Rows are points. The points of each table are mixes of a few directions, plus a little noise. How many directions does each table use, and how many do they share? Where both have some left over, give the other angles between the two spaces (their principal angles), to ten degrees, smallest first.

First (7 x 3):
55  -25  -60
-27  6  24
-18  -3  9
43  37  9
1  10  10
-24  -6  12
-30  -24  -3
Second (4 x 3):
3  41  36
-5  -53  -46
0  4  4
2  7  7
Directions: first 2, second 1, shared 1

First (10 x 8):
-35  -9  -2  8  -32  1  -11  45
-20  -5  -1  5  -18  1  -6  25
-12  -3  -1  3  -11  0  -4  15
-8  -2  -1  2  -7  0  -2  10
12  3  1  -3  11  0  4  -15
-10  -2  -1  2  -9  0  -3  13
28  7  2  -6  26  -1  9  -36
1  0  0  0  1  0  0  -2
-4  -1  0  1  -3  0  -1  5
47  12  3  -11  43  -1  15  -60
Second (10 x 8):
27  8  2  -7  25  -1  9  -36
2  0  1  0  3  0  1  -3
35  9  2  -8  32  -1  11  -45
-20  -6  -2  5  -19  1  -7  27
-35  -9  -2  7  -32  1  -11  44
22  5  1  -5  21  0  7  -29
-26  -6  -2  6  -25  0  -9  34
-14  -3  -2  3  -12  1  -3  17
6  2  0  0  5  0  2  -8
3  1  -1  -1  2  0  1  -4
Directions: first 1, second 1, shared 1

First (9 x 12):
-16  9  -6  13  -12  -17  15  27  -4  15  23  -28
0  3  2  -1  2  -1  2  0  1  -3  3  -2
17  -20  2  -12  9  20  -23  -30  2  -6  -33  36
24  -32  1  -16  11  30  -35  -42  2  -5  -50  55
4  11  7  -5  8  1  6  -6  3  -17  6  -3
-6  -5  -5  6  -7  -3  -1  8  -3  13  0  -3
-17  -17  -17  17  -21  -11  -3  25  -8  40  1  -9
-16  37  6  8  -1  -23  34  29  1  -13  46  -47
9  13  10  -9  12  4  5  -12  5  -24  4  2
Second (9 x 12):
60  9  22  10  -8  21  0  -6  -27  -17  20  -12
-27  22  27  34  6  -11  7  9  37  -32  -10  16
-6  -10  -29  14  -7  4  -13  18  -12  56  -1  -5
-34  5  3  -7  9  -16  9  0  24  -18  -7  6
-41  1  1  2  8  -17  4  2  28  -11  -17  15
-4  -11  -13  -36  5  -4  5  -10  -8  2  3  -7
25  6  2  0  -3  8  1  0  -16  2  14  -13
2  16  -14  -2  3  -1  9  14  -12  19  25  -28
26  -38  4  -14  -11  16  -20  -24  -13  -1  -28  28
Directions: first 2, second 4, shared 1; angles 30

First (9 x 20):
7  -2  -22  14  20  -19  4  -1  -8  4  39  2  6  -8  -2  15  4  -9  25  -4
-4  -1  20  20  -27  27  16  6  2  8  -39  -9  1  38  -12  -15  -20  7  -48  -15
2  -32  -3  0  31  -18  7  -29  8  18  -8  12  -21  -1  11  14  -5  -19  32  14
-4  17  -9  -33  0  -4  -19  6  9  -24  11  4  5  -32  7  2  18  14  1  20
-4  -30  11  25  -7  9  12  -28  19  24  -26  5  0  26  3  8  -18  1  -17  -5
8  9  -16  18  19  -7  24  18  -29  0  15  -8  -6  14  -20  -3  -7  -20  3  -8
-4  13  -28  15  -9  1  6  2  10  -14  25  -2  25  0  -9  14  3  19  -31  1
3  3  30  -29  -3  4  -15  11  -10  1  -23  -2  -20  -7  10  -20  4  -10  23  0
-1  23  18  -31  -24  8  -33  18  3  -15  8  -4  11  -27  14  -11  21  18  9  -2
Second (9 x 20):
5  -9  5  7  3  -9  -11  -6  0  13  23  3  5  -9  12  6  6  -5  34  -12
1  27  15  -3  -23  19  2  32  -18  -12  -14  -14  2  12  -13  -23  -3  4  -26  -14
8  -16  7  12  6  -16  -18  -11  1  21  38  5  7  -15  20  11  10  -8  56  -18
-10  -33  -36  -6  36  -19  15  -49  33  0  -13  21  -11  -8  4  32  -6  0  -10  43
-2  15  4  -5  -10  12  6  16  -8  -11  -16  -7  -1  9  -11  -12  -4  4  -25  0
6  21  22  4  -23  12  -9  31  -21  0  8  -14  7  5  -3  -20  4  0  5  -27
-8  20  -4  -12  -9  19  18  16  -4  -23  -40  -7  -7  17  -22  -15  -11  9  -60  15
-3  -26  -19  1  24  -17  3  -33  20  7  5  15  -4  -10  10  23  0  -3  14  20
3  1  5  3  -3  -1  -5  3  -3  4  9  -1  3  -2  3  -2  3  -2  12  -8
Directions: first 5, second 2, shared 2

First (11 x 32):
-15  16  20  2  29  -4  -29  -2  10  3  2  -19  13  -6  3  -2  -3  -5  -5  -11  22  1  -13  -7  5  18  -4  -17  10  7  -2  -6
-24  25  30  4  44  -5  -45  -3  16  4  3  -29  21  -9  5  -4  -5  -8  -8  -17  34  2  -19  -11  7  27  -6  -25  16  11  -4  -9
-11  11  14  2  20  -2  -20  -1  7  2  2  -13  9  -4  2  -2  -2  -4  -4  -8  15  1  -9  -5  3  12  -3  -12  7  5  -1  -4
-4  4  5  0  7  -1  -7  0  3  1  1  -5  3  -2  1  -1  -1  -1  -1  -3  5  0  -3  -2  1  4  -1  -4  2  2  -1  -2
7  -8  -9  -1  -13  2  14  1  -5  -1  -1  9  -6  3  -1  1  2  2  2  5  -10  -1  6  4  -2  -8  2  8  -5  -3  1  3
11  -12  -14  -2  -20  2  20  1  -8  -2  -2  13  -10  4  -2  2  2  3  4  8  -16  -1  9  5  -3  -12  2  11  -7  -5  2  4
10  -10  -12  -2  -18  2  18  1  -7  -2  -2  12  -8  4  -2  1  2  3  3  7  -14  -1  8  5  -3  -11  2  10  -6  -5  2  4
-13  14  16  2  24  -3  -24  -1  9  3  2  -16  11  -5  3  -2  -3  -4  -4  -9  18  1  -10  -6  4  14  -3  -14  9  6  -2  -5
20  -21  -25  -3  -37  5  37  2  -14  -4  -3  24  -17  8  -4  3  4  7  7  14  -28  -1  16  9  -6  -22  5  21  -13  -9  3  7
-5  5  6  1  9  -1  -9  -1  3  1  1  -6  4  -2  1  -1  -1  -2  -2  -4  7  0  -4  -2  1  5  -1  -5  3  2  -1  -2
24  -25  -30  -3  -44  6  45  3  -16  -5  -3  29  -21  9  -5  3  5  8  8  17  -34  -1  20  11  -7  -27  6  25  -16  -11  3  9
Second (10 x 32):
4  -5  -5  -1  -8  1  8  1  -3  -1  0  6  -4  2  -1  1  1  2  1  4  -6  0  4  2  -1  -5  1  5  -3  -2  1  1
32  -34  -41  -5  -60  8  60  3  -21  -6  -5  39  -28  13  -6  4  6  11  11  23  -45  -2  26  14  -9  -36  8  34  -21  -14  4  12
-17  18  22  2  32  -3  -33  -2  11  3  2  -21  15  -7  3  -2  -4  -6  -5  -13  24  1  -14  -8  5  20  -4  -18  11  8  -3  -7
-12  13  15  1  22  -3  -23  -2  8  2  2  -15  11  -5  2  -2  -3  -4  -4  -9  17  1  -10  -6  4  14  -3  -13  8  5  -2  -5
16  -17  -21  -2  -31  4  30  2  -11  -3  -2  20  -14  6  -3  2  3  6  5  12  -23  -1  13  8  -5  -18  4  17  -11  -7  2  6
-1  0  1  1  2  0  -2  0  1  0  0  -1  0  0  0  0  0  0  0  0  1  0  0  -1  0  2  0  -1  0  0  0  0
7  -7  -8  -1  -13  2  13  1  -5  -2  -1  9  -6  2  -1  1  1  3  3  5  -10  0  5  3  -3  -8  1  7  -4  -3  1  3
-9  8  11  2  16  -1  -16  -1  6  2  1  -11  8  -4  2  -1  -1  -3  -3  -6  12  1  -7  -4  2  10  -2  -10  6  4  -1  -3
-5  5  5  0  8  -1  -9  0  2  1  0  -5  4  -2  1  -1  0  -1  -2  -4  7  0  -3  -2  2  6  0  -4  3  2  -1  -2
-16  17  21  2  30  -4  -31  -2  12  3  2  -20  14  -6  3  -2  -3  -6  -5  -12  22  1  -13  -7  5  18  -4  -17  11  8  -2  -6
Directions: first 1, second 1, shared 1

First (8 x 32):
-10  -27  13  1  37  -18  -28  -5  -14  -42  -16  -1  1  -38  30  25  -4  5  -6  -5  11  -19  26  3  -23  -9  -32  13  -14  23  6  -10
-8  -24  12  3  32  -14  -23  -3  -11  -37  -14  -2  2  -33  27  23  -4  5  -6  -4  12  -16  22  3  -20  -10  -28  11  -12  19  5  -10
13  39  -19  -2  -50  24  38  6  17  60  22  2  -1  54  -41  -35  7  -7  8  7  -16  27  -36  -4  32  14  43  -20  19  -32  -7  15
3  10  -5  0  -12  6  8  2  4  14  6  1  0  13  -9  -8  2  -2  2  1  -4  7  -10  -1  8  3  10  -5  4  -8  -3  3
-3  -8  4  1  9  -4  -7  -1  -3  -11  -4  -1  1  -11  8  7  -2  2  -1  -2  3  -5  7  0  -6  -4  -8  4  -4  6  0  -2
-6  -20  9  0  26  -13  -18  -2  -10  -30  -12  -1  1  -27  21  17  -4  4  -4  -3  8  -14  19  2  -16  -7  -23  10  -11  15  4  -8
8  25  -12  0  -33  16  25  4  13  39  14  2  0  35  -28  -23  5  -5  6  5  -10  18  -24  -2  22  9  29  -11  13  -20  -4  10
1  5  -3  0  -7  5  6  1  3  10  4  0  0  9  -6  -6  1  -1  1  2  -3  4  -6  0  6  2  7  -3  3  -5  -1  3
Second (8 x 32):
23  4  3  5  -28  -34  48  -29  17  41  -33  -2  16  20  -45  -3  -20  14  -13  -10  -26  8  -31  -17  -7  -41  13  -32  22  -1  19  36
14  6  -12  -20  27  19  28  7  1  -10  10  3  -23  -8  9  -10  -13  -26  -26  -3  -12  10  13  16  4  -4  -13  -3  15  -15  -15  -14
-15  -8  -1  6  -16  23  -11  6  0  -16  7  3  7  -11  10  1  7  -10  21  -5  5  -2  -4  -4  -4  15  0  12  -14  -8  -6  -18
-4  -3  10  3  10  23  -13  8  -6  -20  21  12  12  -1  21  1  8  -3  -1  -9  10  -13  -6  21  -9  5  6  -2  -14  -1  1  -11
-4  -22  14  2  -6  10  -31  -17  1  -18  1  -9  5  7  10  12  5  19  -1  6  21  -30  2  7  -5  -12  3  -10  -15  31  -6  27
-10  8  -15  -3  -13  -36  -9  4  2  26  -27  -19  -19  -7  -22  4  -1  12  18  25  -4  22  24  -35  19  17  -15  25  7  6  1  4
-7  -22  7  25  5  2  -42  -6  -13  -17  24  -3  0  5  19  3  25  10  13  0  22  -25  -5  1  -3  10  18  6  6  15  -11  4
4  37  -5  -19  21  -4  30  29  0  15  -1  16  2  -7  -3  -8  -11  -13  -11  -4  -17  30  7  11  5  11  -12  4  -6  -27  17  -27
Directions: first 1, second 6, shared 0; angles 50

First (8 x 32):
3  2  5  7  0  -6  1  2  -2  -5  -11  4  -6  6  6  -2  -11  9  2  -3  -5  4  1  3  9  -7  -3  2  6  3  0  -3
-3  -2  -8  -10  1  9  -1  -3  1  7  17  -6  10  -8  -8  2  14  -12  -3  3  7  -7  -2  -4  -13  9  6  -1  -7  -6  0  4
-6  -3  -13  -15  1  14  -2  -5  4  10  25  -10  15  -14  -12  3  22  -20  -5  6  12  -11  -2  -7  -20  14  9  -4  -14  -8  -2  5
-7  -4  -18  -21  1  20  -3  -6  4  13  34  -14  20  -17  -18  4  30  -27  -6  8  16  -14  -4  -6  -26  20  12  -6  -17  -11  -2  9
12  8  32  38  -2  -35  6  12  -8  -22  -60  24  -37  31  31  -7  -54  49  11  -13  -29  25  6  15  48  -37  -22  9  32  20  2  -15
-1  0  -3  -3  0  2  0  0  1  2  5  -2  3  -2  -3  0  4  -4  -1  2  2  -2  0  -2  -4  3  2  -1  -2  -2  0  0
3  1  4  5  0  -4  0  1  -1  -2  -7  3  -4  3  4  -1  -7  6  1  -2  -3  3  1  2  6  -4  -3  1  3  3  1  -2
-1  -1  0  0  1  0  0  0  0  0  1  1  -1  0  0  0  0  0  0  0  0  0  0  1  0  0  0  0  1  0  0  0
Second (10 x 32):
19  4  17  0  15  -11  13  -4  0  -18  -18  11  -4  -16  14  17  -27  40  -19  3  2  4  5  -8  14  8  -12  0  22  -8  11  3
-10  7  -16  -4  -11  9  -1  -5  -6  11  5  -16  6  13  -2  1  19  -50  27  12  -6  8  5  17  0  1  13  13  -4  17  8  0
13  -5  9  -10  17  -1  7  -4  7  -10  5  8  6  -27  0  13  -10  38  -31  -1  14  -10  -2  -19  -7  16  -7  -10  7  -22  2  6
-5  -11  11  17  -2  -9  -11  14  6  -2  -4  15  -14  8  -3  -22  -10  36  -13  -23  -2  -8  -10  -9  -2  -21  -11  -14  -10  -9  -21  -8
1  9  -17  -21  0  15  7  -14  -4  7  15  -19  19  -11  -3  19  20  -44  11  22  6  3  7  7  -7  23  15  11  0  6  17  9
-5  9  -8  2  -11  1  1  -2  -8  6  -8  -11  -1  18  5  0  7  -38  28  10  -12  14  6  19  10  -5  8  15  3  21  9  -3
-8  -9  -5  -2  -1  7  -8  4  6  7  16  1  3  -4  -12  -11  13  3  -9  -9  8  -12  -7  -9  -16  -2  1  -10  -16  -10  -13  0
12  0  6  -9  12  0  7  -5  3  -8  3  4  6  -21  2  14  -8  23  -20  4  10  -5  1  -12  -3  16  -4  -5  8  -14  6  6
-5  0  -4  2  -5  2  -3  1  -1  5  2  -3  0  7  -2  -5  6  -13  8  -1  -3  1  0  5  -1  -4  3  1  -5  5  -2  -1
-11  -4  7  26  -14  -12  -12  15  -2  3  -18  9  -21  32  3  -27  -9  6  16  -18  -18  7  -5  11  12  -33  -6  -1  -7  14  -16  -13
Directions: first 1, second 3, shared 1

First (10 x 32):
27  8  -12  1  -7  -5  4  18  -16  11  22  -9  18  -3  6  6  -1  2  -5  7  24  -5  -1  -9  5  -17  -4  -1  -7  18  -7  7
16  5  -7  1  -4  -3  3  11  -10  6  13  -5  11  -2  4  3  0  1  -3  4  14  -3  -1  -5  3  -10  -2  -1  -4  10  -4  4
-29  -9  13  -1  7  5  -5  -19  17  -11  -23  9  -19  3  -7  -6  1  -2  5  -8  -26  5  1  9  -5  18  4  1  8  -19  8  -8
14  4  -6  1  -4  -3  2  9  -8  5  12  -5  10  -2  3  3  0  1  -3  4  13  -3  -1  -5  2  -9  -2  -1  -4  9  -4  4
-27  -8  12  -1  7  5  -4  -18  16  -10  -22  9  -18  3  -6  -6  1  -2  5  -7  -24  5  1  9  -4  17  4  1  7  -17  7  -7
-26  -8  12  -1  7  5  -4  -17  15  -10  -21  8  -17  3  -6  -5  1  -2  5  -7  -23  5  1  8  -4  17  3  1  7  -17  7  -7
-19  -6  8  -1  5  3  -3  -12  11  -7  -15  6  -13  2  -4  -4  1  -1  4  -5  -17  3  1  6  -3  12  2  1  5  -12  5  -5
-22  -7  10  -1  6  4  -4  -15  13  -9  -18  7  -15  3  -5  -5  1  -2  4  -6  -20  4  1  7  -4  15  3  1  6  -15  6  -6
47  15  -21  2  -12  -8  7  31  -28  18  38  -15  32  -5  11  10  -1  4  -9  13  42  -9  -2  -15  8  -30  -6  -2  -12  31  -12  12
19  6  -8  1  -5  -3  3  12  -11  7  15  -6  13  -2  4  4  -1  1  -3  5  17  -3  -1  -6  3  -12  -2  -1  -5  12  -5  5
Second (10 x 32):
-37  -11  16  -2  9  6  -6  -25  22  -14  -30  12  -25  5  -9  -8  2  -3  7  -9  -33  7  2  11  -6  24  5  2  9  -24  10  -10
0  1  -1  0  0  0  0  1  0  1  1  0  1  0  0  1  0  0  0  0  1  0  0  0  -1  -1  -1  0  0  1  -1  0
-3  -1  1  1  0  1  0  -3  2  -1  -2  1  -2  0  -1  -1  0  1  1  -1  -3  0  0  1  0  3  1  0  1  -2  1  -1
-29  -9  13  -1  8  5  -5  -20  18  -11  -24  10  -21  3  -7  -6  1  -2  6  -8  -26  5  1  10  -5  19  3  2  8  -19  8  -8
60  19  -27  3  -16  -11  10  39  -36  24  49  -19  40  -7  14  13  -2  5  -11  16  53  -11  -3  -19  10  -39  -9  -2  -16  39  -15  16
-10  -3  5  0  2  2  -2  -7  6  -4  -8  4  -7  1  -3  -2  0  -1  2  -3  -9  2  0  4  -2  6  1  0  2  -6  3  -2
3  1  0  0  -1  0  0  1  -1  0  2  -2  1  0  1  0  0  0  0  1  2  -1  0  -1  0  -1  -1  0  -1  2  -1  0
0  -1  0  0  0  0  0  1  -1  0  1  0  0  0  0  1  0  0  0  0  1  -1  1  -1  0  0  0  0  0  0  0  0
27  9  -11  2  -6  -5  4  17  -16  10  22  -9  18  -3  7  5  -1  2  -4  7  24  -4  -1  -9  5  -18  -4  -1  -7  18  -7  8
-10  -3  5  0  2  1  -2  -7  6  -4  -10  3  -7  2  -3  -2  0  -1  2  -3  -9  3  0  4  -2  6  1  1  4  -7  2  -3
Directions: first 1, second 1, shared 1
